Each row of a before or after table is a point. The points were changed in one or more steps. Then noise was added and the rows were shuffled. The steps act on columns, c1 being the first. What was done? A step turns or swaps two columns, mirrors them in a line or flattens them onto one, adds a multiple of one to another, or multiplies or shifts one. Angles are multiples of 10 degrees, from the lower column toward the higher: turns from -170 to 170, lines from 10 to 170 but not 90. Use the fewest steps. Two steps may share a column if one is a turn and the other turns, adds or multiplies; they go together, in the order done. Otherwise the lowest column goes first.

Before (13 x 3):
[[  8  25  -6]
 [-60 -43 -45]
 [ 26  19  37]
 [ 24  -4 -40]
 [-58 -44 120]
 [ 13 -51  -3]
 [ 53  27   5]
 [-48 -41   0]
 [-12  48  82]
 [ -3   6 -13]
 [ 74  64  26]
 [ -6  29  39]
 [  3  -8  21]]
After (13 x 3):
[[ -47    2  -45]
 [  77  -26   63]
 [ -60   45  -46]
 [  48   -7   24]
 [  -5  -37   31]
 [  27   38   -3]
 [ -59 -120  -44]
 [   1  -22   -8]
 [  22  -36   18]
 [  -9  -84   48]
 [   9    4   27]
 [   9    4  -55]
 [  -3   12    6]]
Steps: turn c2 and c3 by 90 degrees

Before (11 x 8):
[[  13  -46  -94   41  -52   14   36  -41]
 [ -21   18   32  -56   31  -37   63   62]
 [ -48   24   11   43   21  -75   -6  -29]
 [ -21    3  -31   70   -3  -33    2   67]
 [  56   14   65  -41   62   33   54   50]
 [  26    3   12  -59   11  -20    3   27]
 [ -18   44  -48   30   26  -52  -23   18]
 [ -23   22  -14  -13 -118   44   -6  -91]
 [  26  -40   52  -49   17  -16   16   58]
 [  16    4   10  -43   -1  -33   46   58]
 [ -78    7  -41   39   45   -9  -29    3]]
After (11 x 8):
[[  5   4   9 -44   5 -30 -34 -64]
 [  5  18  33 -54   7 -36 -49 -72]
 [-66  23 -14 -12 -80  44  -8  93]
 [  4  44 -47  29   8 -53  27 -14]
 [-22 -48 -95  39 -23  15 -44  33]
 [ 17   1  10 -57  19 -22   3 -28]
 [ 19 -41  51 -49  21 -16  -7 -61]
 [-11   7 -40  40 -13 -10  29   4]
 [ -9   3 -31  69 -11 -33  12 -67]
 [ 53  13  65 -44  66  33 -46 -59]
 [ -8  23  12  42 -13 -72   1  31]]
Steps: flatten c1 and c5 onto the line at 50 degrees; turn c7 and c8 by -170 degrees

Before (11 x 12):
[[ -3 -16   9 -81 -54  44  25 -31  79  38  52 -21]
 [ 24 -23 -48  22  36  51  -4 -51 -21  31  50 -49]
 [ 64  -5 -16  44  43 -58 -16  41  98  57  19   8]
 [ -6 -60 -47  36   0  39 -69  52  -3 -48  57 -14]
 [-31 -96  39 -44  17  60  13 -36  30 -45  37  37]
 [  8 -49  -5  39 -31 -58  10 -37  -2  37  -8  28]
 [ 64 -66  11  25  -2  41 -11  27 -25  51 -52 -11]
 [ -7 -10 -80  35  23 -39  48  26  18  44  40 -57]
 [-13 -36  25 -15   6 -28  29 -16  28 -22 -42 -67]
 [-38  -1 -27 -55  27 -22 -30 -52  46  36 -30   5]
 [ 51  10 -77 -46 -30   9 -37  50  29 -51 -59 -28]]
After (11 x 12):
[[ -26    0  -27  -55   28  -21  -29  -50  -61   37  -29    7]
 [  10  -23  -48   22   35   51   -6  -51   36   30   51  -48]
 [ -73  -18   10  -81  -53   45   23  -33  -30   37   51  -20]
 [ -15  -10  -82   35   24  -39   48   27  -14   44   40  -55]
 [  -3  -48   -4   39  -31  -59   12  -36   11   37   -8   29]
 [ -22  -37   24  -15    5  -29   29  -15  -26  -23  -43  -69]
 [ -50   10  -77  -48  -31    7  -38   49   54  -50  -59  -29]
 [ -13  -97   38  -44   17   61   14  -37  -47  -43   37   36]
 [-120   -6  -16   44   43  -57  -16   42   44   58   18    8]
 [  -5  -66    9   25   -2   41  -12   27   85   50  -52  -12]
 [   6  -61  -47   36    1   39  -69   53   -7  -47   57  -16]]
Steps: multiply c1 by 1.3; turn c1 and c9 by 110 degrees

Before (8 x 20):
[[-45   6  -8  79  27 -48  42  69 -54  20 -80  15  -3  45  -9  27 -19  59
   67 -32]
 [ 57 -25 -63 -11 -34 -77 -32 -30  -1   8 -64 -47 -30   4 -63  -9  63  -3
   61  28]
 [ 62  64  41 -14 -24  41   6 -38 -23 -49 -72 -23  63  -8  -5  36  13 -40
   29  12]
 [-24  62  45  25  -3  38 -18  51  27   8   9  63  49 -71  27  52 -16  59
  -58 -34]
 [-34  28 -64 -15  34  44  -5   6 -27 -26  32   4  46  30 -59   6  19  28
  -23 -79]
 [ 36  -9  -7  52  57 -40 -13  75  48  25 -70  22   1  17  59 -17  28  54
   52  28]
 [-64 -55 -17  51  37   6  11  -4  31 -13 -84 -36 -40 -12 -65 -37  46  35
   65  -2]
 [ 10  -2 -48  32  37  15 -26   9   7 -59 -37 -34 -60 -54  28 -59 -50 -27
  -53 -23]]
After (8 x 20):
[[-24  69  45 -14  -3  38 -19  52  35   8   9  63  50 -70  27  52 -16  59
  -57 -32]
 [ 63  44  42   4 -24  40   4 -39 -27 -50 -72 -23  63  -9  -7  35  14 -41
   28  12]
 [ 37 -20  -7 -33  58 -39 -13  76  64  25 -70  21   0  16  60 -17  29  55
   52  26]
 [-44  18 -10 -93  29 -49  42  68 -24  19 -81  16  -2  46  -8  25 -19  58
   68 -34]
 [-32  39 -64   4  34  44  -5   5 -31 -27  34   5  46  30 -58   4  18  27
  -23 -78]
 [ 11  -4 -49 -28  36  16 -27   8  17 -60 -37 -35 -61 -54  28 -60 -51 -27
  -53 -23]
 [ 57 -42 -63   8 -34 -77 -31 -34  -4   7 -63 -48 -31   4 -64  -8  62  -4
   61  27]
 [-63 -35 -16 -38  38   7  10  -4  45 -14 -83 -37 -39 -12 -65 -36  47  36
   66  -1]]
Steps: add -0.3 times c1 to c2; mirror c4 and c9 in the line at 80 degrees

Before (8 x 64):
[[ -51  -18  -53  -40   20   59   57    0  -22  -15  -15   -9  -38   -6
    36  -96   39  -19   16   33   33    5   73   31  -15   14  -40  -21
    34   57   96  -36  -23   -7   34  -27    2   43   43   -4   26   10
   -12  -47   35   38  -37  -67   58   43   25    0   -4   -2  -51  -35
     8  -71   -1  -18   40  -70   15   83]
 [ -21  -30  -93   19   19   37  -19    2   -3    2  -18   53  -55  -78
    26  -25    1  -13  -37  -83   19  -41  -10  -70  -14   48   79  -25
   -10   28    6    5   53  -16  -40    8   29   32    3    4    5  -36
    26  -61   58  -37  -24   19   15   21   32   28  -39   80   49  -29
    27    3    6  -42   34   21   54  -46]
 [  19  -40   57   -2   51  -10  -18   30   61    3   -1   44  -57    8
   -39   29   70   -1  -24   -5    7   -8    5   49   17    9   28   24
   -29  -22  104  -37  -14   42   29  -28    6   37   37   37  -29   69
   -21   23   -1  -58  -25  -23  -17   35  -26   36   32   12   36  -34
    29   54   -5  -35  -11   13   23   20]
 [  25   25  -16   60   30   74  -35  -15  -34  -23    7    4  -25  -29
    60  -33    9  -52   -1   22   41   56   37   -5   54    3  -47   28
    48  -12   -1   71  -39   -8   85   -1   -9   25  -44   -8  -30  -45
    36  -31    1   63   32  -38   16   -3  -16  -24   45  -23   22  -35
    65   -7   28    7   47  -64   24   -9]
 [   2   17   10   -9   30   45  -31  -71   17   40   19  -22  -43    5
    -6   16   39  -12   32  -11  -18   20   73   34  -38   24  -21  -84
    74   12   12  -18   17  -37   33    4   71  -14  -10  -29   31   40
   -44   -8   60    5    0   54    3   17    2   47   -8  -33   23    0
   -56   34   43   -5   94   -7   23  -37]
 [  33  -41   69   21  -67  -35   -1   27  -80  115   39  -96  -72  -33
    14   24  -13   -1   11  -12   33  105   10  -16  -57   82   56 -100
   -51   -4  -12  -29   12   -2   26    6    3   -6  -17    0  -35  -16
   -58   42  -42    7   64    6  -13  -75  -11    6    1   10  -12   47
    14   -7   78  -34   68   64   28   12]
 [  -3  -28  -32  -23  -77   65  -48   11  -37  -44   66   22  -21   -3
   -29  -34  -63   14   17  -40   -8   10  -20   -9   75   30   34   -3
    34   -4   -3  -57   -7   18   29   13  -25   30   35  -23  -41  -53
   -41   26    2   15   10  -42  -28   -2  -10   31   10  -50   -3   -9
    13  -12   -8  -53   40    6   60   76]
 [  60  -16   24   28    3   23   40   28  -25   14   15   13   39   24
     2  -49  -13  -25    6   29   -5  -58  -22   42   81  -44    0  -31
    18  -24   -5  -17    6   10   -4   25  -58   40    2   37   -4  -37
   -41   11   -2  -23  -21   47   35   55   32   26  -43   23   33   25
    -1  -54    6  -21   -4   25   11  -15]]
After (8 x 64):
[[  -5  -28  -30  -21  -76   60  -46   13  -37  -40   69   37  -22    5
   -27  -31  -64   10   21  -44   -7   10  -21  -10   76   32   33   -5
    33   -4   -4  -53   -8   15   30   18  -23   27   38  -20  -41  -49
   -38    8    2   15   10  -38  -27    2   -9   95   12  -53   -7  -12
    13  -12   -5   54   42    8   61   76]
 [   0   18    8  -10   32   44  -30  -71   13   39   18  -24  -40    5
    -9   15   42  -13   31  -12  -20   17   72   28  -37   25  -23  -84
    72   11   10  -16   16  -35   35    1   70  -12   -4  -28   28   43
   -43    1   63    3    0   54    2   14    3   77   -7  -36   20    2
   -57   36   41  120   99   -3   20  -36]
 [ -22  -32  -94   22   21   45  -15    6    1   -1  -19   12  -56  -78
    28  -24   -2  -13  -38  -83   18  -41   -8  -68  -12   46   79  -28
    -8   27    5    3   50  -14  -41    4   32   31    0    6    4  -36
    27  -78   60  -39  -18   19   19   21   33   80  -36   83   45  -25
    30    0    4   55   36   25   55  -46]
 [  16  -41   56   -4   49  -10  -18   31   62    3    5   50  -55    9
   -39   33   77   -2  -22   -7    9   -6    4   51   20    8   26   21
   -28  -22  105  -34  -14   42   30  -28    9   42   41   36  -31   70
   -25   -2   -1  -58  -25  -25  -14   37  -26   86   30    9   36  -31
    29   56   -5   78   -9   15   24   18]
 [ -52  -18  -50  -38   20   58   56   -1  -20  -17  -18  -34  -35   -6
    38  -96   36  -19   16   33   38    4   71   29  -18   17  -37  -20
    33   59   97  -36  -20   -6   33  -28   -1   42   42   -6   29    9
   -10  -37   32   35  -38  -65   56   45   26   17   -5   -3  -50  -33
     7  -70    0   -8   41  -73   14   83]
 [  27   26  -16   64   32   70  -38  -13  -35  -22    4  -12  -27  -30
    60  -34   13  -52   -2   20   40   58   36   -6   54    2  -47   29
    49  -15    1   70  -40  -12   85   -2   -6   24  -43   -5  -27  -44
    34  -27   -2   63   33  -40   12   -4  -18  -41   46  -21   22  -34
    62   -7   26  -56   47  -65   25   -7]
 [  36  -36   70   17  -66  -38   -4   27  -79  114   36  -59  -77  -33
    15   23  -11    2   12  -13   36  105    8  -19  -59   81   56 -101
   -52   -1  -11  -31   12   -2   29    8    2   -7  -17    2  -39  -15
   -56   86  -41    7   66    6  -12  -78  -14   41    0   10  -11   47
    19  -10   76   -2   66   61   29   11]
 [  59  -18   20   26    6   22   40   28  -27   13   13   14   37   23
     1  -49  -10  -25    8   31   -4  -59  -21   44   80  -42    1  -33
    19  -22   -9  -13    3    7   -2   22  -60   40   -1   35   -1  -38
   -42    1   -2  -21  -19   47   36   52   35   56  -45   23   34   22
    -4  -55    3   57   -4   22    9  -15]]
Steps: turn c12 and c44 by -30 degrees; multiply c52 by 3; turn c52 and c60 by 60 degrees

Before (9 x 64):
[[  50   23   65    8   74   30   12   34   11   26   69   34  -50  -12
   -43    6   59   43  -27   55   -8   42   81  -15  -29   50   65   39
   -21    7    6  -40   23  -35   39  -36  -72   87   34   63  -47   45
    -1  -34   74   77   -6  121  -12    1  -15  -43  -15    1  -25  -42
    77   -3   22  -23   25   25  -49  -97]
 [  64    6   65  -26   21   37   13   46   30   30   21   -7   44  -29
   -41   -3   77  -12  -61   55  -42   37   55  -36  -60   19   64   49
   -10  -29   64  -25   45  -46   71  -61  -61   24   54   48  -13   -6
    22   -4   48   51  -26   87  -20  -26    1  -70   -7   -1  -34  -48
    59   -9  -19  -14  -35  -11  -28  -60]
 [ -11 -112   88  -52  -27  -65  -37  -52  -42  -58  -79   21   -4    9
   -20  -19  -23  -34   59   -1  -21  -41   34   58   24  -39  -52  -23
     8    4   52   -8    6  -39 -114  -50  -29   15  -32   28  -54   20
    -2    7    0   32  -14  -40   10  -42    1    5   56  -12  -51   27
   -11   11   13   81  -44  -10   15   12]
 [  74  -40   -7  -49  -44   36  -25  -63   38  -32   -2   13    6   18
   -14    2  -22   33  -99   -8   73  -10   11  -17   -4   27   45  -10
    19  -50  -46   -9   31   73    5   18   14  -58   61    0   -9  -18
    26   53  -39  -14   45   28    3    7    3  -10  -56  -19  -18   20
    26    7  -58  -52    9  -13  -31   -1]
 [  23  -26  -53    3  -49   63   17  -16   22  -30  -29    9   17   51
    -1  -37    5   38  -80   48    4    9   -9  -40   48   -1   27   -3
   -26  -66    4  -37   25   24   10   20   43  -30   13   23    0   19
    51   25  -47    1   38   41    4  -49  -36  -17  -34  -51   41   35
    19   19  -30  -47   29   40  -20  -15]
 [  49  -24  -13  -56  -52    2   -8  -51   45    0  -61    4   37   -3
    12  -23   19   33  -78  -23   52   27   -5  -37    2   29   38  -15
   -30  -75   -9   22   16   33    3   34   85  -63   24  -35   25   25
    -9   28  -59  -19   51  -21  -16  -10    4   31  -51  -14   19   72
    12   41  -49  -74   -2  -15   10   56]
 [  20  -33  -40  -41    3   -3   29  -40  -30  -11  -38   49   19   -6
   -24   28    0   29  -78    0   17  -23   -6  -51   54   14   49  -40
    10  -36  -16  -28   61   16   -4   86   43  -38   25  -32    2   20
    13   -8   -2   27  -11   13  -40  -35   -2  -24  -61    4   22   -3
    30   11    6  -63    0   77   33  -11]
 [  29  -48   41  -24  -13  -27   24  -92   11  -83  -80   30    3   -6
    21  -32    1  -20   76    9  -54  -14  -25   73  -21   -7  -34    1
    15  -16  -16  -24    2   -9  -76   -8  -52   18  -16  -40  -33  -30
    -3   53   20    4  -32   24   11  -74  -23   18   17   39    6   62
   -80    7   68   66  -15   26   57    6]
 [  16  -41   50  -20  -16  -67   10  -26  -39  -62   -7    4   14   23
     8  -24   -6    8   50   17  -39  -37   31   23   17  -43   23  -38
    45    7   20    4  -13   17  -59  -72  -52   33  -35  -17  -46    8
    34  100   10   30   41    4  -13  -63   27   -2  -12   -2  -18   22
   -32    1   47  116  -20  -54   16   34]]
After (9 x 64):
[[  73  -41   -8  -48  -43   37  -21  -59  -10  -33   -2   14    5   18
   -13    1  -13   31 -100   -7   74  -11   11  -17   12   28   45   38
    25  -49  -47  -11   32   74    6   16   14  -55   65    0   -9  -18
    23   52  -38  -15   46   30    1    8    3  -10  -56  -19  -18   21
    28    8  -58  -54    7  -13  -32   -1]
 [  49   23   64   11   75   30   20   34   38   26   69   34  -52  -13
   -43    7   63   43  -27   54   -9   43   79  -13   24   52   68   10
   -28    7    6  -39   20  -36   39  -37  -71   86   24   64  -48   47
     0  -33   73   77   -6  122  -12    2  -16  -41  -15    1  -25  -39
    77   -6   20  -23   25   23  -49  -98]
 [  16  -39   49  -22  -18  -66    4  -28  -39  -65   -7    5   16   23
     7  -23  -15    7   50   16  -37  -38   30   25  -19  -44   24  -40
    59    6   19    5  -14   19  -59  -71  -52   33  -34  -18  -45    9
    33   99   10   30   41    4  -14  -63   26   -2  -14   -3  -18   22
   -30    3   47  115  -21  -53   17   33]
 [  65    5   67  -28   22   38   32   45   49   29   22   -6   43  -30
   -40   -3   83  -11  -62   56  -41   38   57  -35   53   19   64   31
   -13  -28   63  -25   48  -47   70  -60  -61   22   39   48  -13   -3
    22   -3   46   50  -27   88  -20  -29    1  -68   -6   -1  -32  -48
    59  -12  -20  -15  -35  -10  -29  -59]
 [ -12 -109   88  -52  -25  -66  -41  -50  -18  -56  -81   23   -3   10
   -22  -18  -29  -35   59   -2  -21  -41   34   57  -13  -38  -52  -43
     9    3   52  -10    5  -38 -115  -51  -30   14  -28   26  -54   21
    -1    6    2   33  -14  -41    9  -43    2    5   58  -12  -52   28
   -10   11   16   79  -45   -9   16   13]
 [  22  -24  -54    3  -49   64    0  -15   -2  -31  -31    9   17   50
     1  -34    6   37  -81   48    5    8  -11  -40  -51   -1   28   24
   -33  -68    4  -37   25   23    8   18   42  -29   14   22    2   20
    51   25  -47    1   39   41    6  -50  -37  -18  -32  -50   43   33
    19   18  -29  -47   29   40  -20  -18]
 [  51  -23  -13  -56  -51    1   -7  -51  -14    0  -61    5   37   -2
    12  -22   24   31  -75  -25   52   25   -6  -38   -1   29   35   45
   -38  -74   -9   22   15   34    4   32   85  -62   21  -35   23   25
    -8   27  -60  -20   51  -21  -15  -10    4   30  -50  -13   19   71
    11   41  -49  -74   -4  -13    9   56]
 [  29  -47   40  -23  -13  -28   30  -92    0  -83  -81   33    3   -7
    20  -31   -3  -20   75   12  -54  -13  -24   76   13   -6  -35   13
    20  -16  -14  -24    3  -10  -77   -8  -55   17  -19  -39  -31  -32
    -3   54   21    3  -32   25   12  -75  -21   20   18   41    7   62
   -80    7   70   68  -16   27   56    7]
 [  21  -33  -41  -40    1   -3   11  -39  -38  -11  -37   50   21   -6
   -22   29    4   30  -78   -1   17  -22   -5  -52  -60   14   50  -30
    13  -37  -17  -29   60   16   -3   85   43  -38   25  -31    2   20
    15   -9    0   28  -12   10  -38  -38   -3  -26  -62    4   23   -3
    30    9    7  -63   -1   77   33   -9]]
Steps: mirror c7 and c25 in the line at 170 degrees; swap c9 and c28; turn c17 and c39 by -10 degrees; multiply c29 by 1.3
